Every row gives one point. Each copy is the shape, with its points in the same order, turned, moved and blurred by noise. Some copies are also mirrored. Which?

Shape, 5 rows:
56 48

-8 18

-57 10

-12 -26

-18 -14
Copy 1, 5 rows:
44 46

-27 20

-70 19

-31 -23

-48 -5
Copy 1 is: only turned
Copy 2:
50 29

-13 0

-54 -13

-16 -51

-20 -37
Copy 2 is: only turned
Copy 3:
71 49

5 9

-44 1

3 -32

-1 -18
Copy 3 is: only turned
Copy 4, 5 rows:
46 50

-16 14

-63 2

-15 -30

-22 -19
Copy 4 is: only turned

Shape (9 x 4):
-22 38 25 2

-6 -25 3 3

6 77 21 -47

3 -22 -5 -2

-19 -3 5 5

7 3 13 -14

3 0 -9 5

-27 -22 -10 -10

-6 -19 16 -12
Copy 1:
-23 55 7 21

-9 -11 6 7

29 95 -4 23

0 -11 -3 -1

-20 8 0 15

7 19 11 8

-8 10 -11 -4

-7 -14 -12 31

6 -1 15 21
Copy 1 is: mirrored
Copy 2, 9 rows:
-28 27 17 19

-4 -26 -13 12

-10 74 33 -24

8 -21 -20 0

-19 -9 -7 12

7 3 9 -3

1 -1 -19 12

-24 -23 -21 -7

-6 -19 10 -3
Copy 2 is: only turned
Copy 3 (9 x 4):
-18 39 21 -5

-6 -25 9 18

15 57 13 -59

1 -25 -2 13

-19 -2 7 14

6 -5 12 -8

6 -1 -4 11

-29 -24 -8 6

-10 -24 16 -1
Copy 3 is: only turned

Shape (12 x 6):
-30 -50 7 29 19 -28

-29 -13 4 32 -20 -14

29 -23 6 50 -3 -52

26 67 46 -12 -14 36

-44 35 9 12 54 -14

34 18 65 -41 -8 49

3 59 -3 -40 16 30

-48 -6 4 29 -3 -36

-17 18 -54 -3 2 19

-60 38 -22 -48 19 -4

-1 -31 -58 16 -33 -80

43 14 10 34 -17 -15
Copy 1:
-23 -51 -1 44 25 -27

-22 -12 0 48 -12 -20

34 -9 10 55 11 -57

-3 74 46 -2 -19 30

-51 25 -5 8 57 -15

23 26 74 -26 -22 49

-13 54 -1 -39 -5 21

-50 -6 -4 42 -1 -40

-19 22 -53 -1 -8 12

-73 28 -18 -41 2 -6

9 -18 -49 20 -27 -87

40 33 9 39 -8 -26
Copy 1 is: only turned
Copy 2:
-40 -64 14 21 44 -13

-43 -21 6 21 19 7

-3 -13 9 44 48 -41

34 25 59 -27 -29 31

-8 -71 30 8 -45 -7

33 7 74 -58 18 37

34 -20 15 -47 -43 26

-54 -37 6 20 1 -12

6 -38 -40 -9 -15 34

-25 -57 -10 -52 -52 7

-34 -13 -65 16 38 -54

23 15 15 28 22 -9
Copy 2 is: mirrored
Copy 3:
-39 -23 13 52 -28 -15

-21 -35 18 20 4 -42

22 -11 38 62 -23 -48

27 1 68 -37 62 9

-49 31 11 31 42 -4

22 -14 78 -44 15 47

14 27 10 -36 49 22

-43 -13 13 28 5 -49

8 -9 -43 -4 30 -4

-45 32 -28 -35 29 -3

17 -4 -32 28 -49 -84

47 -12 45 23 14 -31
Copy 3 is: mirrored
Copy 4:
-26 -41 22 8 10 -36

-9 -9 26 13 -28 -8

36 -10 23 44 3 -55

37 66 34 -24 28 67

-51 33 10 3 50 -16

43 21 64 -45 47 66

12 54 -9 -44 42 31

-41 3 24 9 -15 -28

-17 13 -43 -21 3 13

-49 37 -15 -70 11 -1

23 -6 -19 -5 -55 -79

46 23 19 25 -6 -3
Copy 4 is: only turned

Shape, 11 rows:
59 55 -9 -2 7 6 -74 59

-29 20 -45 -3 -4 -2 50 -18

-33 -11 -2 -50 29 -15 30 -7

51 55 28 -6 17 2 -17 4

-42 16 20 3 -4 -18 34 13

-79 18 -13 -12 44 42 1 -43

10 1 22 -21 -9 69 -22 -8

43 -1 6 14 23 4 -14 64

76 -13 9 11 10 -12 -45 14

36 17 16 35 14 -14 -27 17

-77 -13 -14 -19 -27 -64 33 -10
Copy 1, 11 rows:
-22 -4 -29 5 -59 31 -12 93

6 35 -11 -2 73 -6 -2 -20

-31 4 -1 -58 64 -33 35 13

-38 14 9 3 -42 9 41 30

-15 25 49 -3 60 -37 12 20

-80 13 4 -25 89 31 2 -25

-33 -20 35 -38 -6 51 -16 4

5 -27 3 9 -4 0 12 80

-12 -58 -8 2 -59 -21 14 33

-33 -17 6 34 -19 -19 1 37

-22 41 14 -29 77 -85 -23 0
Copy 1 is: mirrored
Copy 2, 11 rows:
57 91 -22 15 -8 -10 -61 45

-28 6 -76 -11 -15 -3 29 -41

-23 -8 -22 -55 29 -5 12 -19

43 76 8 -3 3 1 -1 -10

-39 11 -11 -14 -18 -11 25 -8

-71 20 -42 -20 33 30 -27 -65

14 17 -1 -12 -13 64 -42 -24

33 22 -11 31 5 -9 -18 46

75 14 10 20 2 -30 -39 3

24 42 9 32 -6 -31 -21 -5

-63 -28 -42 -58 -38 -62 14 -23
Copy 2 is: only turned
Copy 3:
66 68 8 -1 7 41 -51 59

-39 24 -30 -11 1 8 58 -23

-35 12 10 -57 42 -17 22 -10

57 57 46 -1 10 19 8 11

-47 20 25 -3 12 0 41 24

-68 32 14 -8 64 33 4 -56

10 -1 48 -32 6 66 -21 -13

44 16 15 -6 32 36 4 66

77 -5 28 6 15 -3 -26 35

39 24 31 30 16 5 -3 34

-89 7 -13 -17 -3 -58 27 9
Copy 3 is: only turned

Shape, 13 rows:
-18 28 -8 -43 -17 -7 4 -12 -14

-6 0 15 10 -16 -5 14 -1 25

6 -55 15 -28 -12 10 10 -6 -2

10 -14 15 -5 22 32 7 18 -35

-27 -30 8 -25 25 23 -5 4 -9

-12 25 50 -27 -50 5 -25 -44 -48

-11 -35 -2 9 2 -3 -2 15 -34

15 -35 29 -3 -15 17 -36 5 -9

-10 6 24 -46 8 -21 2 -12 -8

-23 52 -8 -34 -17 6 41 19 10

19 -32 7 11 -11 33 -22 -12 0

11 30 0 -32 -9 3 9 -7 5

-15 20 1 -17 -27 -10 12 34 15
Copy 1 (13 x 9):
-5 10 1 -46 -8 -11 1 -42 12

-10 -24 21 12 -18 -7 14 -7 5

-19 -68 8 -30 -7 26 -4 -17 -8

-13 -17 10 -13 25 34 -29 -10 -33

-32 -37 -2 -19 34 15 -19 -19 8

-8 -4 9 -15 -46 0 -40 -95 -13

-28 -27 -22 -10 -1 12 -21 3 -26

-13 -49 13 -5 -23 28 -50 -10 -2

4 -26 10 -36 10 -24 -12 -42 1

-17 34 35 -35 5 -14 33 -19 8

-4 -42 4 8 -19 49 -27 -9 6

18 3 23 -31 -4 5 4 -27 9

-22 6 33 -25 -18 -21 7 5 7
Copy 1 is: only turned
Copy 2 (13 x 9):
2 4 -10 -54 -3 -16 7 16 -14

1 2 3 4 -11 -11 1 -1 29

33 -53 15 -11 6 1 -11 -3 9

0 -24 20 1 5 46 1 23 -19

-9 -38 25 -21 28 16 -24 15 2

60 35 15 -58 -37 10 -30 12 -28

20 -21 -2 18 15 7 -13 36 -11

24 -35 26 5 -33 4 -37 11 -9

11 1 35 -37 12 -13 9 3 -15

-21 15 -14 -56 -5 1 41 24 28

9 -34 0 10 -29 22 -36 -5 -4

-11 -1 2 -37 -20 0 23 -3 -10

-8 0 0 -19 -23 -21 20 35 28
Copy 2 is: mirrored

Shape:
-18 -28 6 -9 5 18 -42 27 -12 -7 19 -15

29 20 8 -32 31 2 18 -30 6 -11 10 44

30 -11 -27 31 46 30 -23 19 -60 23 -42 -48

-41 -12 -16 -8 -14 -29 10 -6 2 -32 -14 54

23 -4 -16 -7 26 22 23 -21 16 -25 17 -5

-11 2 42 -13 -19 -21 -35 61 0 -2 -18 -47

26 12 27 2 -11 -10 -5 -28 28 20 -13 4

-29 22 -4 46 11 -5 8 2 -49 -4 35 8

24 75 23 17 -74 55 -11 40 -1 38 -61 -22

5 10 -22 -22 -3 8 26 -55 19 41 21 35

-2 -2 -5 65 20 29 -47 -7 -6 28 -39 -67

35 -28 23 50 -16 12 12 -1 -30 0 -11 -11

11 -6 -26 -5 34 27 25 11 0 13 -17 1

1 33 -45 54 -8 -27 10 41 -40 19 23 7

-28 -7 -11 26 28 -2 21 -18 -24 25 -2 -33

-5 -22 4 3 -42 -32 -22 -35 -21 -59 -20 -33

-20 6 -17 69 2 -18 16 33 -30 -13 34 29
Copy 1:
-15 -16 7 -20 7 2 -35 15 -14 -21 35 -11

56 27 -5 -28 37 4 28 -16 -6 -2 10 36

33 -5 -38 29 31 24 -54 -10 -33 -6 -14 -76

-21 -17 -17 0 19 -32 20 -16 -22 -26 -16 61

39 -7 -9 -17 32 13 29 -25 12 -31 24 -4

-24 15 25 -8 -17 -28 -24 49 5 -12 -11 -41

41 11 2 -6 -10 -4 12 -10 29 22 -9 7

-1 -1 -4 35 13 -13 20 -31 -54 -3 42 -17

1 64 -58 26 -70 31 3 52 5 30 -28 -35

27 -9 -46 -36 21 3 42 -41 16 42 25 30

-5 0 -15 50 -3 24 -54 -32 25 14 -7 -75

42 -38 -2 37 -22 16 11 -4 -17 -6 -8 -28

18 -4 -39 -2 52 24 15 2 -5 -1 -5 -14

4 -2 -51 51 6 -54 26 -1 -53 5 36 -40

-18 -20 -2 9 29 4 18 -45 -19 16 5 -43

2 -16 10 -15 -40 -28 -13 -43 0 -60 -25 -3

-6 -25 -19 70 10 -30 38 0 -44 -15 44 4
Copy 1 is: only turned
Copy 2, 17 rows:
-14 -29 -4 -11 14 27 -59 17 6 -8 3 -19

57 8 6 -15 33 40 28 -8 3 13 11 28

18 -18 11 53 64 20 -51 4 -36 53 -30 -65

-24 4 -19 -29 20 -1 19 9 -9 -1 -19 51

24 -17 -23 6 17 42 31 -3 13 -11 -3 -19

0 -9 37 -26 0 -40 -65 28 27 3 -22 -46

31 3 17 11 -8 11 3 -14 46 37 -3 8

-37 18 23 37 22 12 1 12 -47 1 38 -4

39 72 51 23 -65 9 -56 16 7 45 -61 -42

17 12 -28 -10 -8 48 35 -17 16 59 27 22

-21 3 23 74 26 4 -53 -24 24 30 -33 -54

11 -43 32 53 0 9 -2 17 -13 27 -26 -16

15 8 -7 5 44 45 9 25 -4 37 -18 -32

-7 37 -13 54 13 -21 -14 54 -37 22 29 -12

-33 -3 16 14 29 11 12 -11 -11 40 12 -45

-5 -46 -7 0 -8 -41 -13 -45 -16 -21 -36 1

-32 5 4 50 16 -1 10 53 -27 -9 23 6
Copy 2 is: only turned
Copy 3, 17 rows:
5 -29 -5 -11 15 -4 -42 39 13 -35 -4 -29

8 9 -7 -23 43 -11 16 -48 36 -8 -1 18

39 -20 -24 56 56 -3 -12 13 -38 -19 -58 -69

-41 -9 -26 -8 -7 -18 5 -5 33 -50 -34 42

14 -10 -36 0 32 2 32 -20 43 -32 11 -26

11 21 31 -1 -15 -35 -35 44 21 -41 -38 -52

6 -8 14 8 -12 -19 14 -34 40 13 -25 -23

-11 18 -33 52 6 -14 -2 16 -25 -25 19 13

32 58 32 7 -59 60 -7 0 -9 10 -80 -52

-23 -18 -37 -28 8 -2 34 -37 22 38 -2 5

3 -24 -11 79 4 7 -28 4 -1 -5 -42 -95

34 -29 14 46 -10 -8 31 5 -12 -34 -20 -22

13 -6 -33 7 49 8 26 9 23 -12 -41 -20

30 32 -65 52 -18 -20 -7 33 -19 -3 -21 19

-28 -5 -35 39 29 -22 17 14 -10 -11 -11 -41

-7 -25 -9 1 -35 -42 -5 -32 4 -90 -17 -38

6 9 -41 63 -11 -10 5 38 3 -34 5 39
Copy 3 is: only turned
Copy 4:
-18 -26 5 -4 6 5 -46 19 -15 -17 20 -31

58 19 -18 -23 1 12 8 -3 -8 -14 -37 13

0 -48 -15 15 73 6 2 -42 -44 6 58 -21

-34 2 -28 -3 -35 -8 4 4 -14 -31 -40 31

33 -3 -44 -5 10 20 7 3 8 -16 -19 -37

-28 2 48 5 -7 -28 -22 -11 16 -43 57 -28

31 10 11 5 -12 0 -8 -36 33 11 -13 -8

-16 13 -7 38 -10 5 9 13 -69 19 3 -26

-17 40 34 11 -22 66 0 -85 23 3 88 -4

26 18 -40 -37 -27 14 -1 -18 6 46 -40 -2

-25 -23 -1 47 64 8 -28 -58 3 24 37 -44

11 -48 18 42 -6 22 24 -26 -10 7 9 -22

2 -9 -35 -25 34 18 20 -9 -2 5 8 -7

-13 16 -32 46 -17 -10 23 15 -44 32 51 8

-21 -7 -14 2 26 -13 13 -17 -28 28 -9 -47

-11 -29 -15 35 -39 -27 -18 -53 -13 -54 -16 -38

-24 1 -19 63 -18 12 27 43 -43 15 9 1
Copy 4 is: mirrored

Shape:
-39 -24 -39 3 -4 18 -4 -12 -3 5 24 15

46 -11 -26 -36 -5 6 1 33 -32 -5 2 2

-6 -9 -41 40 -33 -6 -32 -33 -11 -4 -33 -4

-26 2 29 -24 -16 14 -26 -14 26 31 -1 -20

38 -18 4 -45 3 24 38 -20 32 -48 -45 1

27 -3 -11 -45 -14 -30 -8 -11 -2 -19 -16 7

64 -78 -12 -7 -14 -33 44 -37 -13 12 59 -11

15 -20 19 -25 -17 27 21 -58 -31 19 37 55

-5 -18 -6 45 35 7 -9 -34 -55 19 8 52

-21 71 2 19 -8 -10 33 -9 12 27 -90 33

0 -38 47 4 12 -16 34 -7 -5 -28 -4 33

52 8 -4 19 -11 25 7 -10 -25 35 8 10

-24 -12 15 -17 6 41 15 -32 15 -44 51 2

-13 3 15 -22 2 -12 46 -19 -34 5 -46 -7

28 -8 2 -4 23 3 -13 -27 -4 65 33 -3

9 8 -23 -26 -11 -26 -17 -8 -12 -18 8 -24
Copy 1, 16 rows:
10 29 -43 -5 -21 9 -39 -17 -28 -2 30 -9

2 -12 -61 -25 4 -55 8 32 -1 -5 8 -3

6 58 12 7 -28 -19 -5 -4 3 -4 26 34

-26 -5 12 -15 -11 -10 -25 -42 -8 26 -20 -25

-18 1 -38 2 53 -15 46 -25 -10 -51 -31 2

-26 -11 -36 -17 10 -35 -1 -9 27 -22 -1 24

-56 -34 -54 53 -8 -69 -20 -8 -41 -46 69 -1

8 -23 -21 3 33 -35 -79 -18 -49 -49 10 15

18 33 3 14 29 -12 -77 42 -12 -15 45 1

53 -1 21 35 37 27 1 -2 37 40 -37 48

-10 1 -27 44 29 -10 -31 5 18 -58 -12 -35

22 -22 10 9 13 -54 -16 27 -33 2 23 6

9 8 -31 -10 15 -1 -24 -54 -24 -55 21 -53

5 11 -38 40 45 -34 -22 -21 22 13 -17 7

-29 -31 6 -4 17 -28 -41 8 -38 25 42 -12

-11 6 -34 -26 -8 -37 0 -21 29 -4 26 6
Copy 1 is: mirrored
Copy 2, 16 rows:
-2 3 -34 -22 27 -52 -31 -37 0 0 5 21

46 -37 -12 7 -12 0 -51 1 -20 -13 -8 -8

-3 10 30 -10 32 -33 -34 -75 -12 -24 -13 -20

-23 14 11 -37 -21 2 -41 -31 42 13 -4 21

22 -40 3 -43 -4 52 24 -19 -18 -31 14 17

47 -34 21 -6 -25 -6 -10 -36 7 -8 1 10

21 -19 5 -13 -55 -39 -26 -21 -93 13 62 22

16 20 -24 -29 -44 -37 -36 -11 -10 -63 46 41

-16 40 -46 35 -10 -48 -31 -51 -17 -58 25 -12

-11 37 15 -3 -6 5 36 -25 17 -55 -95 -4

-32 -35 -16 18 -34 -10 13 -20 -11 -36 24 25

9 34 4 -2 -20 -11 -51 6 -37 -34 -1 -15

-20 -18 -32 -50 8 -29 -4 2 22 -13 61 14

-9 -23 -18 -26 -51 -5 3 -41 -6 -40 -42 -3

9 53 -14 -3 -45 -14 -50 -19 -14 15 21 2

33 -26 17 -16 -12 -28 -21 -30 9 9 1 -23
Copy 2 is: mirrored
